Every row gives one point. Examples show where two turns around zero, p and q, send a point. Write where each new point lands after one turn and then the other. Backwards means that the second turn is done in reverse. Each puzzle has new turns, and all numbers are rounded.

Turn p:
[ 11 -19] => [  9 -20]
[ -5 -24] => [ -7 -23]
[-18 -33] => [-21 -31]
[ 6 34] => [ 9 33]
[ 6 42] => [10 41]
Turn q:
[  3 -26] => [ 13 -23]
[37 26] => [23 39]
[-1 -9] => [ 3 -9]
[-39   8] => [-39  -8]
Where do these land?
q, then p: [  9 -27] => [ 17 -23]
q, then p: [ -2 -27] => [  6 -26]
q, then p: [-27  13] => [-30   4]
p, then q: [20 40] => [ 7 44]

Turn p:
[-10   5 -19] => [-12   8 -17]
[-16   9  32] => [-15  -1  34]
[-7 25 39] => [-8 14 44]
[ -2 -18  -4] => [  0 -17  -8]
[ 34 -20 -48] => [ 33  -3 -52]
Turn q:
[-24   7  10] => [-23  12   8]
[-27 -12 -10] => [-28  -8 -10]
[64 -9 14] => [ 61 -18  18]
[-13  13 -14] => [-10  13 -16]
Where do these land?
q, then p: [29 39 23] => [30 35 27]
q, then p: [ 10 -26  10] => [ 10 -27   6]
q, then p: [ -8  13 -27] => [ -8  16 -25]
p, then q: [-32 -27  -6] => [-32 -25  -9]

Turn p:
[ -1  24 -35 -13] => [-11  22 -37  -2]
[ -6 -75   8  21] => [  3 -76  16  10]
[-20   5  -2 -11] => [-19   4  -1 -12]
[ 8 24 15 17] => [ 7 24 17 16]
[ 19  22  14 -14] => [ 20  26   5 -12]
Turn q:
[-39  38 -33   3] => [-27  57  -9   2]
[ -8 -12 -19  10] => [-16  -2 -18   9]
[ 66 -10  40 -15] => [ 64 -43  14 -10]
[ 6  4 38 11] => [ 13 -12  35  11]
[-34 -20 -12   4] => [-41  -3  -6   0]
[  1   4  -3 -25] => [  4   5  -3 -25]
[  7  -4 -11  13] => [  1  -2 -13  14]
Where do these land?
p, then q backwards: [ -1 -23 -17  12] => [ 10 -26  -3  14]
p, then q backwards: [ 18  14 -29 -13] => [ 14   8 -35  -4]
q, then p: [ 48 -20  33  16] => [ 45 -41   8  17]
p, then q: [-36  -9  20 -20] => [-21  -6  24 -33]
p, then q backwards: [-28  37  -7   4] => [-40  17 -18   7]

Turn p:
[ 24 -12  27 -19   9 -32] => [ 14  -4  22 -28   5 -38]
[  0  24  11  24 -10  -4] => [  6  14   9  31 -10  -7]
[ -7 -29 -28 -38  37  -4] => [-20 -15 -25 -44  36   0]
[ 13 -28 -25  33 -21  -5] => [ 29 -37 -21  19  -7   6]
[ 26  45  10   8 -11  29] => [24 43 21 19 -4 24]
[-40 -26   1   7  29  18] => [-46 -29   2   4  17  15]
[-10 -10  17 -42 -12   8] => [-16   6   9 -40 -22   4]
[ -6  36 -13  28 -22  -9] => [ 10  22 -17  41 -16  -5]
Turn q:
[-73  -6  16 -17  15 -27] => [-59 -23  32 -11   7 -40]
[  5  -2 -30  -6  -9  15] => [  4  -3 -27 -19  -6  10]
[ 37 -15  22   4   5  31] => [27  0  7 14 18 42]
[-53   2   5  25  23 -15] => [-50  -8   0  23  13 -31]
[ 38  -5  -9 -14   9 -16] => [ 41   7   0 -11  11  -9]
[  9  -2  -5  12 -34  -5] => [ 13  -8  -8   8 -33   4]
[ 38  27   1  -4 -10  18] => [ 25  34  -4  -3 -11  26]
Where do these land?
p, then q: [ -7  35  20 -11  20  16] => [-31  33  18   9   1   1]
p, then q backwards: [ -1   1 -22 -14  14  56] => [  8   1   7 -12   8  61]
p, then q backwards: [ 15 -20 -28 -12   8 -15] => [  9 -20 -33 -10  12   0]
q, then p: [ -1 -11  76  10  -9 -30] => [  5 -25  66  33 -21 -21]
q, then p: [ 22   1 -14  -8 -29   2] => [ 28   7  -7 -15 -15  15]
p, then q: [  1  -3  -6 -15  16 -32] => [  6   1   4 -16   8 -34]
q, then p: [-10   7  -2  45   5  20] => [-10  -9 -21  40   7  18]
p, then q: [-10 -23 -29 -13 -48 -35] => [ 29 -28 -30 -32 -37 -16]
q, then p backwards: [-10  14   4  17  23  19] => [-18  21 -12   5  21  10]

Turn p:
[31 -2 13 -9  9 39 -4 31] => [ 40   1   0  -1  19  32 -10  26]
[ 13  14   7 -27 -11   9  32   4] => [ 18   3   2 -32   7   6  30   7]
[ 29  40  -9  -7  13 -27 -22 -32] => [  9  48 -12  -9   4 -44 -15 -14]
[ -4 -18  52   3 -49  -9 -18 -15] => [ 12 -10  61  -6 -39   2 -10 -21]
[-56   8   9  10   0  -2 -14   9] => [-52   1  20   6 -10  12  -8  14]
[ -9   1 -40  15 -14   7  23  20] => [-11  -6 -37  10 -16  21  27   5]
[-56 -24   4  15  -4   0   4 -34] => [-53 -23  21   8   0   7   2 -35]
[  8  13  13 -19  43 -14  16  29] => [  6  -2  -1  -6  33 -24   8  46]
[ 44   2 -46  54   7  15  -3   8] => [ 29  20 -52  56  -3  12   4 -11]
[  1 -34  -4 -36   6 -18 -14 -20] => [  1 -32  -3 -26   5 -24 -27 -18]
Turn q:
[-28   0  67 -21 -38  25  41 -17] => [-29  -5  35 -27 -18  35  60 -42]
[ -1   4 -25  26  12  26 -22  13] => [  3  13 -11  25  10  22 -21  29]
[ -9 -40  -5  10  29 -26 -14   3] => [ -5 -35  19  14  17 -24 -27  13]
[ 28   1 -30 -12 -13  32   7  10] => [ 27   1 -30 -14 -13  24   4  23]
[ -3  19 -12  -9 -22  11 -16  35] => [-12  29 -10 -19 -20  11 -12  23]
[-25 -29  17  27 -15 -40   8 -32] => [-29 -35  17  35 -14 -28  11 -26]
[-11  18  29 -24  -6 -11  43  -2] => [-15   5   5 -32   8 -11  42 -25]
[-37 -10 -14  17  30 -39  -5 -23] => [-29 -23  -5  28  31 -31 -22 -17]
[ 51  14 -12  13  15  10 -14  15] => [48 26 -4  9  2 -4 -7 27]
[ 35  23 -15 -28   7  14 -28  -2] => [ 41  24 -16 -20  -4   9 -28  -5]
Where do these land?
p, then q: [ 26  29  36  19 -23 -43   3  26] => [ -2  35  17  -7 -37 -39  41  12]
p, then q: [ 38  33 -16  -4   5   5 -31  20] => [ 21  47 -25  -5 -11  -9 -20  19]
q, then p: [-17 -22 -15  38  21  -9  33 -25] => [-16 -34 -12  50  16  -9  16  -7]
p, then q backwards: [ 31 -28 -14 -20 -10  16 -33 -43] => [ 10   9  -7 -45  14  -6 -33 -45]
q, then p: [ 12 -28  34 -13   0  31  -6  10] => [ 33 -11  34 -14  14  25  -3   6]
p, then q backwards: [-28  -9   2 -29  21  14 -19  12] => [-30 -19 -14 -18  19   8 -13  23]
p, then q: [ 17  23  10 -11  -9 -45  39  23] => [ -6  -1  -7 -33 -12 -46  39  17]
p, then q backwards: [-20 -46 -37  36  -3  16   0  -4] => [-33 -18 -24  18 -16  14   0 -52]
q, then p: [-33 -11 -16  17   4  27  35  -8] => [-24 -28 -18  18  27  29  16   0]
p, then q: [-37  33  30 -30  21   1  -7   2] => [-31  23  28 -39  28   0 -12  -8]
q, then p: [ 10  25 -15  -2 -25 -13 -14 -13] => [ -4  25 -17  -6 -28  -5   2 -19]

Turn p:
[-16  24 -20  32  29 -16 -22  18  -6] => [-11  40 -12  20  37 -12  -8  -1 -18]
[ 15  -3 -27 -22 -28 -47 -31 -36  22] => [ 11 -17 -20  -5 -14 -44 -25 -58  15]
[-14 -33  24 -11  13   5   7  25  27] => [  7 -12   5   2  13   7  -5  36  42]
[  1  26  18  -5 -27 -42  -6  29  25] => [ 38  26   7 -14  -6 -48  -9   9  11]
[ 14 -21  20 -18  14  30  39  37  -7] => [ 13 -13   0 -13 -10  42  -3  55   3]
[-18  -4  29  -2   1  26 -20 -30  23] => [ -6  -9  34   0  14  11  23 -22  33]
[-30 -34  -6   0 -30   8  32 -44 -37] => [-50 -49  -3   0 -31 -10  35   3 -12]
[ 44 -15  -6  15 -39  21 -16 -34  23] => [ 13 -12  20  29 -48  14  -9 -45  13]
[ 39   6  19  28   6  14 -25  29 -41] => [ -5  25  40   8  -4  22 -40  13 -39]
[-16  23 -34   4   8   4 -10  25 -33] => [-30  38 -24 -11   7   3  -6   5 -26]
[-4 17 12  2 31  5 42  8  2] => [ 23  -4  -9  -2  22  16  28  29 -17]
[-15  14 -30 -22  23  -9  11 -26   2] => [ -3 -12 -39 -14  22   0  18 -22  -7]
Turn q:
[ 36  16 -21  -6  -8 -30 -39  19 -28] => [  6  12 -14  10  19  -1 -50  44 -20]
[ 30 -50  13  11 -20  18 -18  15   6] => [ 12 -46  28  18 -23  18 -15   7 -23]
[-27   1 -21 -27  43 -36 -18  -9  19] => [-30   4 -32  -1   6 -22 -33 -17  45]
[ 11   3 -23 -16 -22  42  37 -29  -6] => [ 21   1 -22 -29  -1  40  27 -26 -25]
[-23  23  44  25  -6  49   7  -6  28] => [ -1  23  43  13 -22  25  52 -12  20]
[-31  19   9  -1  16  11  20  24  29] => [-12  14  11 -23 -24 -11  24   1  36]
[ 17 -21 -28  31 -15  -1  -6 -10  25] => [ 23 -17 -24  30 -32   2  -1   0 -10]
[  6  21  22  -3  -9 -40  13 -19  13] => [ 27  28   9   5  13 -31 -10 -22   5]
[-29 -29  -5 -21 -10 -38  -4  -4 -35] => [-36 -12  -8  -7  20 -35 -22 -18 -31]
[ 11  17  11   7  31  26   8  20 -50] => [ -9  -9  10 -16  44  17  26  42   4]
Where do these land?
q, then p: [31 36  0 -1 29 -9  7 19 44] => [ 57  26  -3   3 -15   5 -20 -16  28]
p, then q backwards: [21  0 18 -3  0  3 41 24 11] => [ 40   8 -11  22  -7  14   8  23   6]
q, then p backwards: [-36   7 -16 -10  -1  25  -1  10  10] => [-19  -1 -19 -13 -23  30  -1   1 -15]
p, then q: [-19  10   5  -4  -6  16 -16 -26 -58] => [-47   7  14 -20  28  -8  17 -32 -12]
q, then p: [-2 -1 11  4 53 24  2 38  6] => [22 -1 -8  3  1  5  4 35 56]
p, then q: [ 35 -16  21 -28 -10 -12   2   7  39] => [ 35 -17  15  16 -21  21 -41  -3   0]
q, then p: [-45 -21  -9   9 -40  -4 -22 -12 -18] => [-51   0   6  -1   0 -31  27   3 -30]
p, then q: [-15  10 -24   3  49   1  11 -25  26] => [ 12 -27 -45   0   9  10  28   0  29]
q, then p: [ 36 -16 -37 -15  -8  -1 -18  24 -60] => [-50  19 -14 -17  15  28 -51  25  -5]
q, then p: [  1 -13  12  39 -60 -13  -9 -53  23] => [ -8 -10  33  37 -27 -14  15 -26 -68]
p, then q: [ -8   4  18   6  -6 -29   3  -5 -23] => [-10  -8  10  -3  22 -30 -14   2  -6]

Turn p:
[ -3 -19  -8  -1   0  10  27  -4 -16 -11  16] => [  8 -16  -9   6   5   8  27 -14  -7  -9  18]
[-16  23 -15 -18  -6  18  -6  48 -28 -16  -4] => [ -3  22  -8 -18 -13  15  28  46 -10 -27   7]
[ 10   8 -48  21 -26 -40  -9 -31   9 -36  27] => [  4   8 -64  39 -14 -31 -20 -21  15 -18   9]
[-36 -19   7   4  -6  -2  35  10   1  51 -28] => [-29 -25  24 -34 -13 -14  39 -10   9  33  -8]
[ -2  12  10  37  26   6 -23 -22  26 -26   6] => [-14   8  -2  35  28  20 -30  -7  30  -7 -15]
[  2   7   8   5  18   1  28 -14  36 -45   4] => [ 21  -3   3  11  32  -1  -2 -20  42 -32  -2]
[ -1  -3  49   9  45 -17  32  17  10  20 -14] => [-12 -11  57  -7  47 -22  11   4  10  15   1]
[ -6  11  -1 -15  -4  25  16   4 -58  61 -15] => [-14  23  15 -29 -16  13  47  -3 -49  42   0]
[ 16 -18 -32   3  -8  19 -38  22 -25  19   8] => [  2  -9 -30   7 -20  22  -3  36 -35  23  -2]
[  1  10  13  -3 -28  15  11  19   9   9  21] => [ 15   7  13  -5 -23   9   6   9  17   9  29]
[  0  -6  11  12 -37  11 -14  33 -42 -15 -36] => [ -6   1  22  19 -47   4  26  33 -25 -21 -21]
[ 44   5 -16 -35  33 -10  -5 -54  39  27 -27] => [ 37   8 -13 -32  35 -18 -43 -40  -9  31 -44]
[-18  -5 -15 -31   9  -2 -11 -44  28 -22  53] => [  3  -6 -39 -16  16  18 -41 -41  12 -22  36]
[  7  -7  38  12 -16 -33 -43  15  10 -17  -9] => [-14  -8  29  25 -19 -21 -46  25   0 -18  -5]
Turn q:
[-16 -30 -33 -24  14 -12 -11  17  -8  -9  59] => [-22 -30  -2 -30   6  -2 -27  17  13 -39  47]
[  2 -10 -25  10 -20  -1  20 -21  11  13   6] => [ 16 -20 -29  20  -9  -4  -7  -8  14   5  10]
[ 36  -4  26 -51 -31   1 -29 -45 -26  21   8] => [ 31  -1  18 -41 -58   1 -43 -31 -11  10 -16]
[-26   0 -19  44 -45  -1 -10  32  22 -23 -27] => [-10   2 -18  61   3  11   6  43   3 -26 -32]
[ 13  24  -4 -36   7 -24  31 -33  -1  40 -41] => [ 17  13 -39 -32  -6 -36   4 -29   8  45 -27]
[-29  17 -15   5   0  20  14 -33  11   2  -6] => [-11  12 -33  15  -5  17  11 -31  15   3   5]
[-29 -20 -37  -4 -13  15 -38  16   9 -11   3] => [-22  -6 -18   6  10  34 -34  22   8 -33  -5]
[ 14  35  -5  14 -24   1  22  16 -12 -39 -23] => [ 25  31 -15  19  -8  -9  36  19 -25 -21 -10]
[ -4 -10  68 -14  -8   4   1  -2 -21  34   8] => [-20 -21  43 -19 -40   1  10 -12 -13  37 -14]
[ 11 -14  14 -22  28 -52 -14 -21   2  -6  26] => [ -1  -8  32 -31   7 -44 -21 -24  21 -17   7]
[-14   8  10  23  34  12 -16  14 -15  -4 -23] => [-26  18  13   8  33  11   8  -5 -26   7  -8]
[ 21   5  12   7   4  50  39  24  34 -30 -10] => [37  6  5  7 16 41 59 20 10  6  7]
[ 12  32  16   6  32 -24 -42  10 -10  32  14] => [-24  37  35 -10   9 -26 -34   4  -7  28  12]
[ 11 -34  -8  43  23  11  35  26   3 -22   5] => [ 13 -35   7  26  44   4  34  14 -13  -7  25]
Where do these land?
q, then p: [ -8  30 -18   8  61 -16  11  42  17  12   1] => [-28  17  -5 -37  56 -15   6  20  18  10  31]
p, then q backwards: [ 13  23  11 -11 -36  14 -37   2 -27 -30 -27] => [  6  26  11  -3 -50   8 -37   2 -18 -32  -6]
p, then q backwards: [ -3  20  21 -17 -36 -20 -15 -27  18 -52  38] => [  3  14 -34   3 -17 -12 -33 -47   4 -29  49]
p, then q: [ -5 -26  -4   3  -5  -5  -7  14   9  13 -19] => [ -6 -28  -3  -6   2   1  -5  13  -1   2 -25]
q, then p backwards: [-38   1 -22   3   1   4  17  18 -12  22  12] => [-31 -12 -26  15   5 -13 -14  12 -12  12  23]
q, then p: [-17  31 -18  15  40 -16   7  -2 -22   5  13] => [-36  24 -24  -5  23 -12   0 -14   0  -5  32]
p, then q: [  2  27  49 -14  10  12  19  37 -51 -26  11] => [ -6  19  42  -8 -20  -7  64   7 -26 -11  34]
q, then p backwards: [ 27  -8 -13  15 -35 -20 -29  -6  13   1  22] => [ 31  -3  22   4 -25 -16 -26   9  25 -25   8]
q, then p: [ -4 -10  25  -6 -21 -29  15 -23  -1  34 -23] => [-11 -21   4 -10 -29 -35  -6 -21  -6  21 -28]
q, then p: [ -6  -5 -19  17 -35   7  23  13 -20  -4 -12] => [  2 -14 -24  23 -14  -7  37  16  -9   1  -5]
p, then q: [  9 -28 -29 -13  19  -2 -11   2   4 -19   2] => [ 11 -14 -10 -11  34   6 -17   5 -18 -19   3]
q, then p: [-23 -41  19   9  39  12 -21 -13  24   6  -1] => [-21 -27  25 -13  28  38 -19 -26  10   3 -15]
q, then p: [ 45  39  12  26  17  -3   7 -69  48  -9 -13] => [ 30  47   8  34  26 -21 -36 -43  27  48 -19]
q, then p: [  9 -54 -12 -36 -19  63  22  12   0  48  -3] => [ 36 -53 -16 -35 -24  49  12  14 -35  41  -3]

Turn p:
[-15   7  39   8 -14 -29  13  -3   5  17  -5 -11] => [ -3 -12 -19  37  -9   4  22  -4 -16   7 -28  -1]
[-15  31  -2  10  -6  -6   4 -23  21 -11  -6   2] => [-13  26  14  31 -13  -8  11  -2   8  -8  -1  -7]
[ 28  17  27   5  21  11  25   2  24  -8   1 -11] => [ 29  27   0   1  -9  23  29 -18   8  18  -3  -2]
[-28   6 -10 -24 -27  -1  -1  30 -31 -25 -14  32] => [-29 -13  20 -35  -4 -21   6  31 -21 -22 -22 -20]
[  7 -20 -27  25  13  -7 -38   0 -21 -14  -4 -21] => [ 20  -5 -12  -5  23 -35 -36 -17   2 -16  18  -5]
[-13  26 -32  -3  16 -31   5  10  18  22  23 -21] => [-18   7 -31  19  15 -18  30  15  18   4  35   7]
[ 32 -15 -30  21  40  31   3 -11  -9  -2 -31  23] => [ 23  36  16 -32  13  13 -27 -19  -5 -26  16  36]
[  8   0  29   8 -21  10  10  -9  34  16  10  14] => [ 13   0   8  27 -25  30   2  17   9  17 -14   7]
[ 17  -3   6 -13  23  15   4  11   1   5  33  33] => [ 16 -10  25 -23  -2  11  15  14  -2  24  20  23]
[ 13 -29   0 -19 -25 -39  22  29  -2  -1 -26   3] => [ -3 -21 -28 -21  11   0  13  14  16 -19 -51   9]
[-12  -3  33  28 -25  28  -6  -3   7   2  17 -29] => [ 20 -11  -5  33 -16  23 -17  -2 -12  12   4 -41]
[-14 -33   6 -19  -1  12  24  17 -27 -27  -3  14] => [ -4 -25  24 -35  25  17   6   1 -14 -12 -20 -15]
[ -9 -24  -8  14 -17  22 -39 -33 -13 -21  -5  -3] => [ -1 -10  26   9   0 -12 -57 -17   1  -9   2 -17]
[ 25  24 -29 -12   4  -4   5 -12  -8  25  35  12] => [-11 -10  -3 -10 -25  -3  16   2  20   1  44  29]
[-26  18  -2 -30  21 -12 -29  -4  -1  22 -25 -38] => [-42  21 -36   6  16 -24  -9 -17 -14  30   2  -5]
Turn q:
[  0   5  -8   1 -26   3  18   1  47  13 -15  21] => [  9  19  -7 -15 -18  18   4  40  24   5 -12  21]
[-15  19 -25 -16 -24  14   9  15   8  12 -26  -9] => [  1  16   3   6 -18  16  14   9  12  39 -25  -6]
[ -9  18  11   2  -2   3  15 -10  13   3  11 -27] => [ 12  -8  20   2  -8  16  16 -12  18   0  13   7]
[ 63  17 -26  -3 -29  -8  29 -14 -21  17   6  -9] => [ 42 -32 -27  -1 -43 -12 -16  13   5  26  20 -26]
[-12  -3  20  28  49 -41   6  -1 -23  -4 -12  15] => [ -6   9  30  20  22 -52 -26  -7  -6 -18  15  21]
[-17 -16   9  19 -25  18   5  -3  21 -16 -18  26] => [-14  31 -13   6 -12  15  17  29  -9 -20  -2  19]
[  6 -46  19  -7  10  -2 -18  41   1  -4  12  -3] => [-34 -26   5 -14  24 -11   7  15 -10 -29 -22 -21]
[-14  16 -39   9 -18  12  -5  13   2  10  25 -10] => [ 12   5  -1   4  21  29  10  12   4  33  11 -23]
[ 30  -1   6  18  -4  11 -10  10 -20   5  -7  -5] => [ -5 -27  -5  17 -12   1 -14   9 -23   1   2  -7]
[ -6 -66   9 -29  -4   7 -16 -19 -17  10  -8 -15] => [-55 -17 -38 -16  -1 -22  25 -22   4  -6  -4  -5]
[  0  11  13  23  76 -27  -2 -16  -1 -46  -9  12] => [ 32   8  21  20  37 -42 -16 -28 -23 -37  -3  43]
[ -5  12  15 -23  39  11   8   1 -20   4  32   6] => [  6  -5  29 -36  12  -8  -6 -32 -23   1  11  -5]
[ -5  15  -9   4 -15   0 -24 -10  17  19 -14   6] => [ -7   9 -13   8   0  25 -20   5  16  15  -6  14]
[-15  19   5 -27 -29  -2 -13  -7  -7 -24  24  -8] => [  8  20  -4  -3  -5  27   5 -30  10 -13   1 -35]
Where do these land?
p, then q: [ 11  22  -5  -8 -12   9  42  -8 -13  32  -9 -42] => [ 22  24 -24  -2   1  24  47  -5  -8  31  19  -2]
p, then q: [ 24  37  -1  11   4   0 -11   4   4 -22 -18 -14] => [ 35   1  -4  13 -21   8 -13 -10  30   4   2 -10]
p, then q: [-18   4 -22 -14   2   6   5  33  11  16  14   9] => [  0   0  32 -19  19  -2  10  11  -7  13 -13 -22]
p, then q: [-17  -9  -7 -10  -5  11  -7 -19 -32  -5  -3  40] => [-38  21   6  -3  -4  -5  -5 -21 -10 -33  -2 -13]
q, then p: [-21  -2  22 -19   4 -10 -42   8 -39  43   2   7] => [-38  -5   2  42  19 -18 -28  -6 -26  31  10 -13]
p, then q backwards: [-29 -16  20  -2  -9  -8  41 -18  53 -22  16  -5] => [-36  15 -12  16 -20  -6 -18  39  23 -11  -5 -49]
p, then q: [ 14 -10   6  -4  20  31   8   0   0 -15 -15   6] => [  2  -9   1 -15 -21  14 -13 -29 -12   3  -9   8]
q, then p: [  7 -31  18 -11  23 -31   5 -23   3 -48  -8  10] => [  0   8  28  -1  10 -41  25 -22  32 -28 -20   4]
p, then q: [-21 -14 -19   6  13  31  -5  15   2 -40  27 -26] => [  8 -52  23 -10  22   6  12 -34   9 -12   0   1]
p, then q: [ 21  23 -20   4  10   6  -9 -27  10  13   6 -34] => [ 26   7 -15  -7  17  33  -5   1  21   6  29   5]
p, then q: [ 28  13  17  10 -23 -14  -6  16 -20  35  17  12] => [ -6   6 -35  -6 -12 -10   3  37  -2   6   3 -37]
q, then p: [-29 -14  -9  23  13 -10 -16  14  -8  15 -10  35] => [ -5  12  -3   6  12 -33  19  15 -39  12  17   4]
p, then q: [ 30  -3  -1  15 -41 -21  -5   4  28  -3 -20   4] => [ 15   5 -20  27  -9  13  -5  34  12  -6 -38   7]
